Each row is a point. Two turns around zero, p and q, are shown by what they do to some points. Where does a point land after both, in the order given? Backwards means that the second turn is done in reverse. Each puzzle has new turns, and all numbers are rounded.

Turn p:
[12 17 35] => [-29 -19  21]
[11 12  6] => [ -2 -10  14]
[ -4 -24 -19] => [ 16   6 -25]
[ 3 11 -1] => [ 2 -1 11]
[-22 -15 -20] => [ 12  25 -19]
Turn q:
[-12   4   6] => [-4 -4 13]
[-8 48  8] => [ 28 -30  27]
[27 -2 -9] => [ 12   1 -26]
[ -1 -27 -11] => [-14  24 -10]
[  8 -13   9] => [-13  -2 -12]
[-14 -11  -3] => [-11  12   8]
Where do these land?
p, then q: [  2 -20  23] => [-4 26 15]
p, then q: [-9 -9 23] => [-2 13 23]
p, then q backwards: [-15  13 -26] => [ -8   6 -31]
p, then q: [ 19   1 -28] => [  2  -5 -33]
q, then p: [ 3 15  7] => [ -1 -10 -13]

Turn p:
[ -2 -17   6   9 -17 -18] => [10  8 13 -8 19 16]
[  0   1 -14 -12  -1 -21] => [ -1  -4  -5 -27   0   5]
[-25  -3  13  -8   7  16] => [  2 -17  18  11   0 -21]
[  0 -19 -20   0   6 -15] => [  0 -11 -14 -16  20   7]
[ 1  9  1 -6 -3 21] => [  4  -6  -1  14 -17  -4]
[  3   2 -11  10  -4  -1] => [  8   7 -12  -1   3   1]
[19 17  9 11 -3 -8] => [-9 26 -2  1 -9  7]
[ -7 -19  10  -8   5  24] => [ -1 -24  10  22   5  -1]
[10 29  6  4 10  3] => [-14  18  -6   4 -20 -11]
Turn q:
[ 10 -11   2  -9  13   6] => [-15  -2  -6   6 -13   4]
[-28  13   5   7   2   8] => [  5   6  29 -14   4   0]
[ 11 -48   8   9   3  -6] => [-31  16 -19  21   1 -24]
[ 4 13 -1  9  5 -1] => [ 9  7  0 -1  1 12]
[ 5 10 -4 -1 -1  5] => [ 9 -4  0  1 -5  6]
[-23  13  -7  -5  -8 -28] => [  8  -5  -1 -31  23  -4]
[13  5  9 -7 -8  5] => [  3 -13  -1  14   2   7]
[  8   4 -12  -4  -6  11] => [ 12  -7  -3   4 -13  -2]
Where do these land?
p, then q: [ 25 -16   0  -2   6  12] => [  6  18  14   1 -16 -15]
p, then q: [ 11 -17  -4   1   1  19] => [  2  21   0   8 -12 -11]
q, then p backwards: [-14  -7   5  12 -18  11] => [-22   3  15  10   1   6]
q, then p: [-12  -3  19  11  -8 -13] => [-22   2   2  -1   4 -19]
q, then p: [ 3  7  4 -7  6 20] => [11  4 12 15  3  8]
q, then p: [  3  23 -12   0   7 -24] => [ -8 -22 -18   5 -19   5]
p, then q: [-21   3   4   8   6 -13] => [-13  -5  -7 -10  11  16]
p, then q: [  4   9 -17 -22  -1 -12] => [ -1 -25  -4  -2  -7 -17]
